Each point is reached from the start by the listed moves, each made once or not at all, plus a little noise. Say if it took an odd or an even number of moves. Then give how often each move was made.

Moves:
(1): +0.58 +0.08
(2): -0.51 +0.49
Start: -0.08 -0.09
Points:
-0.06 +0.45 -> even (1, 1)
-0.58 +0.38 -> odd (0, 1)

Moves:
(1): +0.03 +0.55 +0.09 -0.34 -0.07 -0.06
(2): -0.05 -0.04 -0.28 -0.01 +0.05 +0.08
(3): -0.36 -0.15 +0.11 -0.33 +0.21 +0.13
(4): -0.15 -0.02 +0.06 -0.24 +0.57 +0.00
(5): +0.02 +0.09 +0.00 -0.34 +0.09 -0.30
(6): +0.17 -0.10 +0.06 -0.60 +0.39 +0.15
Start: -0.26 +0.03 +0.01 +0.07 +0.13 -0.21
Points:
-0.76 +0.43 +0.28 -0.81 +0.84 -0.16 -> odd (1, 0, 1, 1, 0, 0)
-0.59 -0.23 +0.25 -1.09 +1.30 +0.07 -> odd (0, 0, 1, 1, 0, 1)
-0.24 +0.63 -0.19 -0.61 +0.18 -0.47 -> odd (1, 1, 0, 0, 1, 0)
-0.57 +0.42 +0.22 -0.60 +0.27 -0.14 -> even (1, 0, 1, 0, 0, 0)
-0.37 +0.11 +0.09 -0.48 +0.78 -0.51 -> even (0, 0, 0, 1, 1, 0)

Moves:
(1): +0.49 +0.26 -0.41 -0.38 +0.04 +0.07 +0.18 +0.16 -0.08 -0.02 -0.14 -0.22 +0.10
(2): +0.13 +0.03 -0.26 -0.10 -0.22 -0.20 +0.28 +0.34 -0.23 +0.04 +0.30 +0.12 -0.23
(3): -0.03 +0.24 +0.00 +0.08 +0.08 +0.04 +0.50 -0.05 +0.24 +0.06 -0.06 -0.18 +0.17
(4): -0.18 +0.14 -0.38 +0.11 -0.09 -0.04 -0.04 -0.11 -0.15 +0.43 +0.00 -0.08 +0.09
(5): -0.52 -0.05 +0.01 +0.23 +0.16 +0.09 -0.05 +0.01 +0.20 -0.73 +0.03 -0.54 -0.10
(6): -0.02 -0.12 -0.29 +0.24 -0.11 +0.11 +0.26 -0.34 +0.19 -0.35 -0.03 +0.32 -0.19
(7): -0.24 +0.26 -0.11 -0.23 -0.03 -0.48 +0.24 +0.21 -0.12 -0.26 -0.19 +0.18 +0.02
(8): +0.37 +0.29 -0.13 +0.36 -0.21 -0.38 -0.04 +0.14 -0.04 -0.16 +0.12 +0.11 +0.00
(9): +0.17 -0.05 -0.29 +0.13 +0.07 -0.35 +0.14 -0.15 +0.26 +0.07 +0.36 +0.26 +0.04
(10): +0.11 -0.21 -0.34 +0.02 +0.02 +0.22 +0.11 +0.61 -0.19 -0.09 -0.05 +0.01 +0.23
(11): +0.23 +0.17 -0.03 +0.03 +0.29 -0.20 +0.14 +0.18 -0.24 +0.09 -0.01 +0.14 -0.22
Start: -0.31 -0.49 +0.36 -0.21 -0.06 -0.17 +0.31 -0.23 +0.62 +0.32 -0.12 -0.11 -0.23
Points:
+0.35 -0.52 -0.47 -0.13 +0.13 -0.76 +1.01 +0.71 +0.22 +0.38 +0.57 +0.41 -0.38 -> even (0, 1, 0, 0, 0, 0, 0, 0, 1, 1, 1)
+0.21 +0.32 -0.91 +0.08 -0.26 -1.83 +1.08 +0.38 +0.12 +0.53 +0.45 +0.62 -0.57 -> even (0, 1, 0, 1, 0, 0, 1, 1, 1, 0, 1)
-0.34 -0.63 -1.26 +0.43 +0.06 -0.62 +1.22 +0.35 +0.49 -0.21 +0.47 +0.18 -0.57 -> odd (0, 1, 0, 1, 1, 1, 0, 0, 1, 1, 1)
-0.52 +0.16 -0.81 -0.23 +0.19 -0.66 +1.02 -0.15 +0.38 -0.52 -0.51 -0.28 -0.47 -> even (1, 0, 0, 1, 1, 1, 1, 0, 0, 0, 1)
-0.49 -0.04 -1.45 -0.01 +0.04 -0.47 +1.65 +0.15 +0.94 -0.52 -0.18 -0.33 +0.10 -> even (1, 0, 1, 1, 1, 1, 1, 0, 1, 1, 0)

Moves:
(1): +0.03 +0.27 +0.29 -0.25 +0.04 +0.20 +0.25 -0.09 -0.17 -0.23 +0.03 -0.21 +0.05 +0.19 +0.03 -0.23 -0.19 +0.01 +0.08 -0.04
(2): +0.00 +0.14 -0.22 +0.04 -0.11 -0.16 -0.10 +0.23 -0.26 +0.48 +0.00 +0.26 +0.05 -0.07 -0.20 -0.16 -0.27 -0.13 -0.16 +0.20
(3): -0.08 -0.11 +0.18 +0.29 +0.13 +0.09 +0.04 +0.27 -0.18 -0.15 -0.02 -0.01 -0.06 +0.01 +0.01 +0.08 +0.05 -0.08 +0.07 +0.15
(4): -0.25 +0.17 -0.15 +0.20 -0.57 -0.07 +0.00 -0.01 -0.24 +0.15 -0.26 +0.05 +0.07 +0.05 -0.19 -0.10 -0.18 +0.16 -0.02 -0.12
(5): +0.17 -0.01 +0.25 +0.07 +0.14 +0.04 +0.04 +0.01 -0.06 +0.14 +0.06 +0.14 -0.16 +0.05 +0.02 -0.17 +0.06 +0.35 +0.10 -0.18
(6): +0.20 +0.07 +0.12 +0.06 -0.10 +0.15 +0.02 -0.19 -0.21 -0.24 -0.13 -0.27 -0.12 -0.04 -0.19 +0.28 +0.00 +0.13 -0.03 +0.02
(7): +0.03 +0.01 -0.05 +0.03 +0.05 +0.09 -0.14 +0.22 +0.13 -0.36 -0.30 -0.11 -0.31 -0.11 +0.15 +0.45 -0.11 +0.17 +0.29 +0.08
(8): -0.02 -0.27 -0.07 -0.02 +0.22 +0.25 -0.08 +0.14 -0.26 +0.15 -0.21 -0.04 +0.26 +0.09 +0.07 +0.30 -0.01 +0.13 +0.08 -0.02
(9): -0.23 -0.09 -0.16 -0.21 +0.02 +0.29 +0.30 -0.15 +0.24 +0.21 -0.03 +0.11 -0.07 -0.07 -0.08 +0.05 +0.06 -0.09 +0.11 +0.02
(10): -0.14 -0.23 +0.13 -0.15 +0.00 +0.10 +0.09 +0.12 +0.07 -0.06 -0.08 +0.24 -0.01 -0.05 +0.17 +0.48 -0.01 -0.01 +0.00 +0.02
(11): -0.23 -0.04 +0.06 -0.02 +0.08 +0.08 +0.03 +0.03 -0.15 +0.02 +0.15 -0.06 +0.14 -0.32 +0.18 -0.02 -0.25 -0.28 +0.14 +0.08
(12): -0.08 -0.21 +0.12 -0.27 +0.14 -0.09 -0.11 -0.12 +0.30 -0.02 -0.17 +0.29 -0.09 +0.05 -0.08 +0.38 +0.39 +0.24 +0.40 +0.15
(13): +0.14 -0.10 +0.17 -0.10 -0.02 -0.05 +0.22 -0.29 +0.35 +0.12 -0.15 +0.35 +0.18 -0.20 -0.04 -0.52 +0.28 +0.34 -0.15 +0.10
(14): -0.20 +0.12 -0.13 -0.39 +0.16 +0.06 +0.29 +0.02 -0.04 -0.23 +0.21 -0.21 +0.04 +0.00 -0.30 -0.08 -0.02 +0.41 +0.01 -0.06
(15): -0.34 +0.25 -0.27 +0.10 -0.21 +0.24 -0.24 -0.15 -0.27 +0.13 -0.09 -0.04 -0.26 +0.21 -0.08 +0.28 -0.19 +0.43 -0.19 +0.25
(16): +0.10 -0.14 +0.21 +0.17 +0.02 -0.09 +0.00 +0.19 -0.01 +0.04 -0.06 -0.52 +0.19 +0.00 +0.14 +0.26 +0.14 +0.20 +0.14 +0.25
(17): -0.06 +0.24 -0.06 +0.09 -0.02 -0.06 -0.07 +0.11 -0.04 +0.20 +0.01 +0.17 +0.15 -0.22 +0.08 -0.14 +0.14 -0.22 -0.11 -0.08
(18): -0.02 -0.15 -0.04 -0.33 -0.07 -0.20 -0.23 -0.02 -0.13 -0.04 -0.33 -0.17 -0.42 +0.13 -0.11 -0.06 +0.26 +0.36 -0.10 -0.23
(19): +0.41 -0.12 +0.00 +0.07 +0.03 -0.39 +0.22 -0.05 -0.04 +0.19 -0.02 +0.18 +0.02 -0.07 +0.48 -0.24 +0.45 -0.09 +0.00 -0.14
(20): +0.26 -0.21 -0.19 -0.14 -0.46 +0.30 -0.34 +0.03 -0.05 +0.36 -0.05 +0.42 +0.02 +0.16 +0.15 +0.08 +0.34 +0.27 +0.08 +0.10
Start: +0.11 -0.03 +0.01 -0.28 +0.31 -0.14 -0.24 -0.04 -0.11 +0.18 -0.08 +0.21 -0.17 -0.03 +0.09 +0.28 +0.20 -0.15 -0.25 +0.02
Points:
-0.98 +0.55 -0.13 -0.71 -0.25 +0.52 +0.39 -0.03 -0.58 +0.39 -0.32 -0.20 -0.03 +0.07 -0.14 +0.80 -0.04 +0.77 -0.25 +0.26 -> even (1, 0, 0, 1, 0, 0, 0, 0, 1, 1, 0, 0, 0, 1, 1, 1, 1, 0, 0, 0)
-0.56 +0.69 -0.22 -0.06 -0.48 +0.61 +0.03 -0.12 -1.23 +0.52 -0.57 +0.10 -0.52 +0.26 -0.61 +0.47 -0.52 +0.28 -0.40 +0.52 -> odd (1, 1, 1, 1, 0, 1, 0, 0, 1, 0, 0, 0, 0, 0, 1, 0, 0, 0, 0, 0)
-0.08 -0.62 -0.25 -1.02 -0.12 +0.48 -0.33 +0.24 -1.17 +1.42 -0.76 +0.38 -0.19 +0.17 +0.82 +1.02 +0.52 +0.67 -0.08 +0.52 -> odd (1, 1, 0, 0, 0, 0, 0, 1, 1, 1, 1, 0, 0, 0, 1, 1, 0, 1, 1, 1)
-0.24 -0.51 -0.28 -1.74 -0.18 +0.21 +0.12 +0.12 -0.39 +1.10 -1.26 +1.47 -0.09 -0.50 +0.38 +0.45 +1.08 +1.11 +0.39 +0.10 -> odd (1, 1, 0, 1, 0, 0, 1, 1, 1, 1, 1, 1, 1, 1, 0, 0, 1, 1, 1, 1)
-0.03 -0.02 -0.19 -0.37 -0.46 +0.77 -0.23 -0.26 -1.03 +0.93 -1.00 +0.84 -0.20 +0.32 +0.30 +1.01 +1.06 +0.75 +0.20 +0.31 -> odd (1, 0, 1, 1, 0, 1, 0, 1, 1, 0, 0, 1, 0, 0, 1, 0, 1, 0, 1, 1)
+0.20 -0.93 +0.68 -1.04 +0.40 +0.65 -0.32 +0.17 +0.09 +0.20 -0.91 +0.56 +0.25 -0.24 +0.87 +1.45 +0.79 +0.91 +0.80 +0.75 -> odd (1, 0, 0, 0, 0, 0, 1, 1, 0, 1, 1, 1, 1, 0, 0, 1, 0, 0, 0, 1)
+0.18 +0.06 -0.65 -0.87 -0.35 +0.43 +0.01 -0.14 -0.24 +0.96 -0.69 +1.28 -0.50 -0.50 +0.23 +0.75 +0.87 +1.06 -0.41 +0.54 -> odd (0, 1, 0, 0, 0, 1, 1, 0, 1, 1, 0, 0, 1, 1, 1, 0, 1, 0, 1, 1)
+0.55 -0.96 +0.48 -0.70 -0.03 +0.00 -0.29 +0.39 -0.53 +0.44 -1.57 +0.67 -0.44 -0.21 +0.48 +1.28 +1.99 +2.21 +0.48 +0.10 -> odd (0, 0, 1, 1, 1, 1, 1, 1, 0, 1, 0, 1, 1, 1, 0, 1, 1, 1, 1, 1)
-0.39 -0.26 +0.45 -0.63 +0.11 +0.20 +0.02 +0.04 -0.90 +0.86 -1.22 +0.15 +0.15 -0.45 -0.26 +0.42 +0.61 +0.62 +0.17 +0.51 -> odd (1, 1, 1, 1, 0, 1, 0, 1, 1, 0, 1, 1, 1, 0, 0, 1, 1, 1, 0, 0)
-0.07 +0.27 +0.24 -0.51 +0.19 -0.20 +0.25 +0.28 -0.99 -0.23 -0.56 +0.11 -0.36 -0.35 -0.02 +0.64 +0.04 +0.41 +0.50 +0.35 -> even (1, 1, 1, 1, 0, 1, 1, 0, 0, 0, 1, 1, 0, 1, 0, 0, 0, 0, 1, 0)

Moves:
(1): +0.23 +0.12 -0.47 +0.07 -0.33 +0.17 +0.00 -0.08 -0.05 -0.15 -0.24 +0.01 -0.27 -0.02 -0.33 -0.13 -0.43 -0.13 +0.00 +0.20 -0.16 +0.06 +0.19 -0.04 -0.03 +0.23 +0.00
(2): +0.18 +0.21 +0.08 -0.04 -0.05 -0.13 -0.06 -0.18 -0.02 -0.26 +0.17 +0.07 +0.25 +0.06 -0.08 +0.10 -0.15 +0.01 +0.11 -0.31 +0.06 +0.06 +0.13 -0.13 -0.14 +0.10 -0.07
(3): +0.04 +0.15 -0.31 +0.07 +0.07 -0.15 +0.09 -0.20 +0.08 +0.10 -0.11 -0.06 +0.15 -0.02 -0.04 -0.03 +0.14 -0.29 +0.44 -0.08 +0.01 -0.02 -0.11 +0.14 +0.10 +0.18 +0.11
(4): +0.05 +0.18 +0.19 +0.05 +0.23 -0.07 -0.14 -0.38 -0.11 -0.05 -0.07 +0.08 +0.39 +0.25 -0.29 -0.17 +0.22 -0.33 +0.33 -0.17 -0.29 -0.21 -0.23 +0.08 +0.21 +0.16 +0.18
(5): -0.28 +0.12 -0.53 +0.13 -0.20 -0.09 -0.26 -0.24 -0.19 -0.06 +0.06 +0.07 +0.12 +0.15 -0.07 -0.29 +0.16 +0.17 -0.11 -0.20 +0.10 -0.09 -0.02 +0.16 +0.00 -0.16 -0.07
(6): +0.11 +0.21 +0.02 +0.02 +0.02 -0.11 -0.28 +0.01 -0.37 +0.10 -0.05 +0.06 +0.26 +0.02 +0.12 -0.31 +0.30 -0.01 -0.03 -0.05 +0.31 -0.16 -0.03 +0.16 +0.40 +0.53 -0.16
(7): +0.20 -0.26 +0.03 +0.06 +0.19 -0.03 +0.17 -0.14 +0.02 +0.06 +0.09 +0.11 -0.03 -0.02 +0.07 -0.06 +0.04 -0.29 -0.34 -0.08 +0.01 -0.14 +0.04 -0.07 -0.06 +0.04 -0.07
(8): -0.17 +0.21 +0.05 -0.12 +0.16 -0.08 -0.03 +0.01 +0.26 -0.01 -0.24 +0.17 +0.25 -0.16 -0.14 +0.01 +0.10 -0.16 +0.23 +0.10 +0.10 +0.07 +0.18 -0.12 +0.22 +0.07 -0.43
(9): -0.10 -0.18 -0.01 -0.24 -0.45 +0.32 +0.33 -0.17 +0.22 -0.17 +0.08 -0.10 -0.23 +0.22 -0.19 -0.15 +0.04 -0.22 +0.65 -0.15 -0.27 +0.33 -0.03 -0.36 -0.23 -0.20 -0.06
(10): +0.15 +0.08 -0.01 -0.03 +0.11 -0.11 +0.10 +0.18 -0.02 +0.11 +0.13 -0.02 -0.24 +0.26 +0.12 +0.06 -0.08 +0.17 -0.09 +0.19 +0.12 +0.00 +0.31 +0.07 -0.02 -0.07 -0.05
(11): +0.32 +0.13 +0.13 +0.21 +0.11 +0.38 +0.06 -0.29 +0.38 +0.19 -0.10 +0.39 +0.12 -0.12 -0.06 +0.14 -0.04 -0.04 +0.27 -0.27 +0.05 +0.16 -0.38 -0.26 +0.06 -0.52 +0.29
(12): -0.02 -0.01 -0.12 +0.03 -0.06 -0.04 +0.27 +0.10 -0.17 -0.01 -0.32 +0.29 -0.05 +0.15 +0.05 -0.14 +0.13 -0.14 +0.28 -0.03 -0.05 +0.17 -0.08 -0.19 +0.10 +0.07 +0.15
(13): +0.04 -0.19 -0.22 +0.05 +0.03 +0.06 -0.18 +0.39 +0.00 -0.09 +0.01 -0.19 -0.02 +0.24 +0.14 +0.11 -0.20 -0.15 +0.20 +0.09 -0.10 +0.23 +0.03 -0.23 +0.21 -0.15 +0.25
(14): -0.32 +0.20 -0.29 -0.10 -0.37 -0.50 -0.38 -0.27 -0.29 -0.19 -0.35 -0.31 -0.10 -0.34 -0.01 -0.36 -0.30 -0.30 +0.02 +0.07 +0.10 +0.20 +0.26 -0.02 +0.03 +0.41 +0.16
(15): +0.07 -0.32 +0.12 +0.05 +0.23 -0.04 +0.13 +0.00 +0.38 +0.18 -0.01 +0.19 +0.07 +0.15 +0.11 -0.07 -0.12 +0.20 -0.13 +0.02 -0.12 +0.00 -0.07 +0.12 +0.18 -0.08 -0.08
(16): +0.00 +0.11 +0.19 -0.11 -0.09 +0.14 -0.06 -0.19 -0.20 +0.14 -0.09 +0.25 +0.03 +0.05 +0.20 +0.06 +0.10 +0.04 -0.08 -0.46 -0.28 -0.16 +0.04 +0.25 +0.19 -0.14 +0.05
(17): -0.13 -0.06 +0.32 +0.18 -0.43 +0.11 +0.28 -0.14 +0.24 -0.04 +0.09 +0.08 +0.08 +0.21 -0.13 +0.00 -0.06 -0.19 -0.12 +0.00 +0.13 -0.23 +0.19 -0.05 -0.19 -0.10 +0.09
(18): +0.15 -0.04 -0.17 -0.21 -0.14 -0.07 +0.00 +0.11 +0.13 -0.15 -0.21 -0.06 -0.10 -0.14 -0.09 +0.13 +0.05 -0.15 +0.33 +0.01 +0.13 -0.06 +0.15 -0.24 -0.30 -0.08 +0.15
(19): -0.04 +0.09 +0.11 +0.38 +0.33 -0.18 -0.53 -0.14 -0.15 +0.11 +0.00 +0.16 -0.14 -0.08 -0.22 -0.01 +0.08 -0.08 +0.07 -0.27 +0.03 -0.25 -0.17 +0.22 +0.20 -0.03 -0.17
(20): +0.21 -0.01 -0.26 +0.21 -0.06 -0.17 -0.14 -0.08 +0.25 -0.13 -0.12 +0.27 -0.18 +0.23 +0.17 +0.38 +0.32 +0.24 -0.08 +0.06 -0.41 +0.25 -0.09 -0.05 +0.09 -0.13 -0.06
(21): -0.06 -0.08 +0.09 +0.06 -0.24 +0.15 -0.11 -0.24 +0.21 -0.32 +0.04 +0.07 +0.04 -0.24 -0.46 -0.06 -0.13 -0.18 -0.06 +0.09 -0.08 +0.33 +0.06 +0.25 -0.02 -0.22 +0.22
(22): -0.01 -0.22 -0.12 -0.04 +0.05 -0.13 -0.06 +0.12 -0.04 +0.26 +0.24 +0.09 +0.15 -0.35 -0.01 +0.09 -0.06 +0.08 +0.10 +0.34 -0.03 -0.14 +0.25 +0.00 -0.02 +0.06 +0.19
(23): +0.03 -0.25 -0.11 -0.17 +0.01 +0.00 +0.26 +0.01 -0.33 +0.01 -0.21 +0.28 -0.04 +0.35 -0.02 +0.34 +0.17 -0.47 +0.36 +0.31 -0.14 -0.08 -0.56 +0.21 +0.13 +0.18 +0.18
(24): -0.02 -0.08 -0.16 +0.06 +0.13 -0.05 +0.12 +0.02 -0.11 -0.01 -0.11 +0.03 -0.31 -0.03 +0.11 +0.01 -0.02 +0.21 +0.14 +0.17 +0.20 -0.10 +0.14 +0.03 +0.29 +0.05 -0.10
Start: +0.00 +0.31 -0.13 +0.21 +0.13 +0.14 -0.17 -0.12 +0.03 -0.21 +0.34 +0.10 -0.05 +0.19 +0.18 +0.34 -0.13 +0.16 +0.01 -0.01 +0.41 -0.10 +0.20 +0.02 -0.02 -0.46 +0.04
Points:
+0.37 +0.20 -0.97 +1.18 +0.42 +0.19 -0.71 -1.25 +0.99 -0.34 +0.17 +1.00 -0.28 +1.22 -0.50 +0.24 +0.22 -0.15 +1.65 -0.53 -0.34 +0.51 -0.35 +0.18 +1.07 -1.62 +0.51 -> even (0, 0, 1, 1, 1, 0, 0, 0, 1, 1, 1, 0, 1, 0, 1, 0, 0, 0, 1, 1, 1, 0, 0, 1)
+0.86 +0.47 -1.25 +0.93 +0.19 +0.22 -0.09 -0.89 +0.76 -0.58 -0.54 +1.25 -0.55 +0.59 -0.33 +0.57 -0.12 -0.91 +1.97 -0.60 -0.11 +0.74 +0.07 -1.06 +0.79 -0.73 -0.11 -> even (1, 1, 1, 0, 0, 0, 1, 1, 1, 0, 1, 1, 1, 0, 0, 0, 0, 0, 1, 1, 0, 0, 0, 1)
+0.22 +0.37 -1.64 +0.44 -0.89 +0.03 +0.12 -0.90 -0.11 -0.51 -0.59 +0.95 -0.59 +0.98 +0.01 +0.83 +0.32 -0.42 +0.88 -0.02 -0.02 -0.56 +0.13 +0.41 +0.26 -0.44 +0.39 -> odd (1, 0, 1, 0, 1, 0, 0, 0, 0, 0, 0, 0, 0, 0, 0, 1, 1, 1, 0, 1, 0, 0, 1, 1)
+0.94 -0.20 -1.30 +0.40 +0.15 +0.24 +0.62 -0.59 +0.02 +0.15 -0.40 +1.19 -1.04 +0.42 -0.42 +0.61 -0.12 -1.19 +2.21 +0.36 +0.33 -0.17 -0.04 -0.48 +0.18 -0.55 +0.64 -> even (1, 0, 1, 0, 0, 0, 1, 0, 1, 1, 1, 1, 0, 0, 0, 0, 0, 1, 1, 0, 0, 1, 1, 1)
+0.17 +0.22 -0.44 +0.26 +0.15 -0.59 -1.07 -0.47 -0.59 -0.34 +0.37 -0.02 +0.38 +0.05 -0.14 -0.36 -0.33 -0.85 +0.18 +0.47 +0.47 +0.02 +0.90 +0.26 +0.68 +0.33 +0.75 -> even (0, 0, 0, 1, 0, 1, 1, 0, 0, 1, 0, 0, 1, 1, 0, 0, 0, 0, 0, 0, 1, 1, 0, 0)
+0.06 +0.45 -0.97 +0.34 -0.78 -0.49 -0.74 -1.83 +0.15 -0.74 +0.07 +0.70 +0.30 +0.46 -0.01 -0.43 +0.28 -0.48 +0.43 -1.14 -0.14 +0.51 +0.41 +0.47 +0.53 -0.11 -0.01 -> odd (0, 1, 1, 0, 1, 1, 1, 0, 1, 0, 0, 0, 0, 1, 1, 1, 0, 0, 0, 1, 1, 0, 0, 0)
+0.13 +0.39 -1.45 +0.39 -0.69 -0.90 -0.91 -0.54 -0.33 -0.10 +0.06 +0.37 +0.05 +0.46 +0.65 +0.08 +0.29 -0.53 +0.28 -0.15 +0.50 -0.43 +1.23 +0.16 +0.43 -0.08 +0.59 -> even (0, 0, 1, 0, 1, 1, 1, 0, 0, 1, 0, 0, 1, 1, 0, 1, 1, 1, 0, 1, 0, 1, 0, 0)
-0.45 +0.51 -0.84 +0.18 -0.98 -0.58 -0.19 -1.31 -0.64 -1.29 -0.58 +0.68 +0.22 +0.58 -0.81 -0.09 -0.09 -1.20 +1.31 -0.04 +0.57 -0.11 +0.25 +0.09 +0.10 -0.08 +0.92 -> even (0, 1, 0, 1, 1, 0, 0, 0, 0, 0, 0, 1, 0, 1, 0, 0, 1, 1, 0, 0, 1, 0, 1, 1)
+0.30 -0.27 +0.13 +0.05 -0.80 +0.52 +0.40 -1.35 +0.45 -0.84 -0.08 +1.06 -0.12 +1.09 -0.53 +0.84 +0.62 -1.40 +0.99 -0.39 -0.74 -0.06 -0.24 +0.07 -0.18 -0.96 +0.72 -> odd (0, 0, 0, 1, 0, 0, 1, 0, 1, 0, 0, 0, 0, 0, 0, 1, 1, 1, 0, 1, 1, 0, 1, 0)
-0.01 +0.44 -0.73 +0.86 -0.15 +0.03 -0.56 -1.81 +0.02 -0.55 -0.09 +1.18 +0.04 +0.87 -0.57 -0.10 +0.98 -0.93 +1.09 -1.31 -0.78 +0.12 -0.40 +0.44 +0.54 -0.88 +0.33 -> even (0, 0, 1, 1, 1, 0, 1, 0, 1, 0, 0, 1, 0, 0, 0, 1, 0, 0, 1, 1, 1, 0, 0, 0)
